Rows are points. The window is the flat piece filled in between its corners: a triangle in 3 columns, a solid with four corners in 4, and so on. A path goes straight from each point to the next, and from the last back to the first. After which points does the path pass through the window?
In the rows, zero is written as 128.

Window (3 x 3)
[[183 146 142]
 [ 91  83 158]
 [140 143  78]]
Path:
(1): [121  82 123]
(2): [ 99  66 157]
(3): [ 89 143 148]
(4): [ 83 140 165]
(5): [100  71 151]
(6): [146  59 138]
(7): [204 215 140]
(8): [152 153 151]
(9): [170  93 129]
(10): [186 103 126]
(11): [152 166 134]
(12): [ 54 125 136]
Through the window after points: 2, 4, 6, 8, 10

Window (4 x 4)
[[131  98  65 124]
 [154 182 103 175]
 [125  73 197 101]
 [182 152 110 141]]
Path:
(1): [183 101 174 184]
(2): [123  61  98 158]
(3): [158 112 105  52]
(4): [158 139 126  59]
(5): [167 112 126 159]
(6): [155 129 123 194]
(7): [126 154  97 112]
(8): [117 126 127  66]
(9): [167  96 131 143]
(10): [214 134 138 196]
(11): [163 153 103 120]
(12): [141 176  87 129]
(13): [223 136  96 191]
(14): [173 138 121 163]
(15): [167 202 134 112]
(16): [141 149 135 103]
Through the window after points: 10

Window (6 x 6)
[[ 92  83  87 195 127 137]
 [110  55 113 113  99 111]
 [122 182 160 128 108 166]
 [182 180 139 104 122 143]
 [174 174 127 143  76 184]
 [ 83  76 122 110 165 180]]
Path:
(1): [154 136 150 146 141 139]
(2): [137 107 147 121 156 137]
(3): [150 133  44 121  13 134]
(4): [151 168 107 130  68 165]
(5): [171 146 147 148 107 187]
(6): [186 143 177 155 102 156]
(7): [135 157  69 105 104 169]
(8): [ 75 198 130 116  65 193]
Through the window after points: 4, 8

Window (8 x 8)
[[ 90 127 160  99 139 117 179 206]
 [136  48 128  92 131 123  73 113]
 [140 123  95 143  84 154 203  48]
 [ 75 108 125  89 102 132  68 129]
 [141 126  92  99 115 190 137  99]
 [ 96  92 169  81 143 162  53  77]
 [ 97  81 174 137  95 151 166 224]
 [ 90 112 143 182 144 134 179 225]]
Path:
(1): [175 123 191 152 120 130  98 132]
(2): [137 119 146 142 109 140 105 123]
(3): [ 97  86 133  92 105 157 165 147]
(4): [ 58  31 153 135 134 160 148 161]
(5): [128 145 148 126 123 136 125 170]
(6): [142 151 163 121  74 144 140 183]
(7): [ 54  55 117 172 199 138 162 157]
(8): [ 64  52 154  97 134 161 149 135]
(9): [173 125 122 118 121 124  51  88]
(10): [182 104 139 168  94 104 110 169]
(11): [ 73  94 130 115 119 156 179 164]
(12): [ 86  50 117  62 136 196 191 169]
(13): [118 167 181 147 121  87  90 150]
(14): [151 117 148 139 115 147 169 147]
(15): [ 53 112  91  92 135 148 174 132]
(16): [ 78 107  78 113 103 153 211 104]
Through the window after points: 4, 6, 8, 12, 16

Window (9 x 9)
[[195 188  93 160  75 112 148 182 152]
 [153 167  88 103 100 184 198  87  88]
 [ 88  90  99 183  58 105  20 100 117]
 [150 138 126 163 189 114 101 183 128]
 [141  72 146  86 164 136 214  70  87]
 [166 191  86 124  88 115 137  82 197]
 [ 78  99 170 129 135 124  97 171  87]
 [102  78 149 174 128 157 149 118 160]
 [156 118 172 141 103 175 148  96 106]]
Path:
(1): [146  77 140  83  90 162 121 166 105]
(2): [122 181  83 184 132 119 170  35 109]
(3): [ 76 143 180 169 115  98 165  58 117]
(4): [147  94 104 104 138 154  99 150 127]
(5): [164 122  93 142  89 138 123 148 165]
(6): [148 178 119 147 122 110 129 117 141]
(7): [ 98 148 106 187 120 109 131 107 109]
(8): [130  35 132 111  59 136  30 108 124]
Through the window after points: 1, 5, 7

Window (11 x 11)
[[119 140 178 145 136 114 131 193 162  87 189]
 [153 158  92  56 150 146 120 116  63 187 110]
 [114 130  52 198 103  79 130  62 147  79 146]
 [101 110 111  72 148 120 170 145  50 229 112]
 [183  99  93 197 136  96 157  94 109  77 156]
 [144 136 121  85 141  75 157 108  99 160  66]
 [131 145 139 210 146 137 121 199 143 108 123]
 [150 122 124 153 116 153 167 204 197 109 149]
 [147 138 188 170 144 141 135 161 195 169 165]
 [111 164 126  96 189 153 193 129  98 161 112]
 [123  77 150 187 170 152 108 175 209  71 154]]
Path:
(1): [129 128 120 100 183 100 120 172 154 195 167]
(2): [127 152 157 153  99 158 178 131 119  95  80]
(3): [122 158 147 166 113 139 145 130 102  95  96]
(4): [140  97  82 125 164 100 139 152 150 137 154]
(5): [151 124 106 178 169  93 164 137 162 122 169]
(6): [136 142 161 136 115 166 121 141 133 120 112]
(7): [117 137 155 109 144 121 152 107 110 161  98]
(8): [199 107   7 100 134  18 159 180  99 134  96]
(9): [138 149 107 124 158 112 127 143 120 173 133]
(10): [127  81 171 108 109 175 184 127 105 128 124]
(11): [128 137 133 138 113 135 174 143 150 102 118]
(12): [163 118  95 179 177  98  87 146 168 141 175]
Through the window after points: 7, 9

Window (12 x 12)
[[189  96 123 169 168 112 122  64 173 146 134 137]
 [117 213  84 102 115 110  56 147 144 208  62  72]
 [140  99  89 157 155  66 179 118 155  87 113 167]
 [175  63 140 107 123 162 109 130 121 110 141 201]
 [124  55 121 177 194 220  99 141 135  59 116 160]
 [ 89 184 131  97 225  63  52 106 129 158  65 116]
 [176 151 114 113 157 205 121 149 170 158 125 214]
 [118 183  86  97 122 104  36 163 212 212 149 117]
 [118  79  76 116 132 125 178  46 177 117 147 149]
 [115  77 154 144 122 115 176  92 211 127 108 142]
 [158 124 147 134 145 150 161  94 167  55 160 144]
 [142  74 134 139 182 159 163 136 133 144 167 130]]
Path:
(1): [136 116  87  90 193 123 125 136 174 139 131 127]
(2): [140 132 144 182 117 139  88 111 117 107 123 175]
(3): [134  97 132 148 122 158 146 115 152 149 152 180]
(4): [167 103 120  96 158 140 114 118 171 104 103 161]
(5): [224 131  97  37 173  72  51  63 170  92 110  88]
(6): [ 93  97 131 168 150 138 145 123 162 136 120 148]
(7): [ 97 122 126 125 135 166 127  98 166 155 151 201]
(8): [200 108  79 115 164 138 154 113 170 108 110 130]
(9): [144 110 104 118 176 125 131 132 158 135 102 141]
(10): [110 125 163 161 131 162  77  54 106  88 138 182]
(11): [116 113 115 213 125 107  84 146 153 195 223 159]
(12): [161  98 119  65 166 149 148 106 157  95  48 155]
Through the window after points: 3, 7
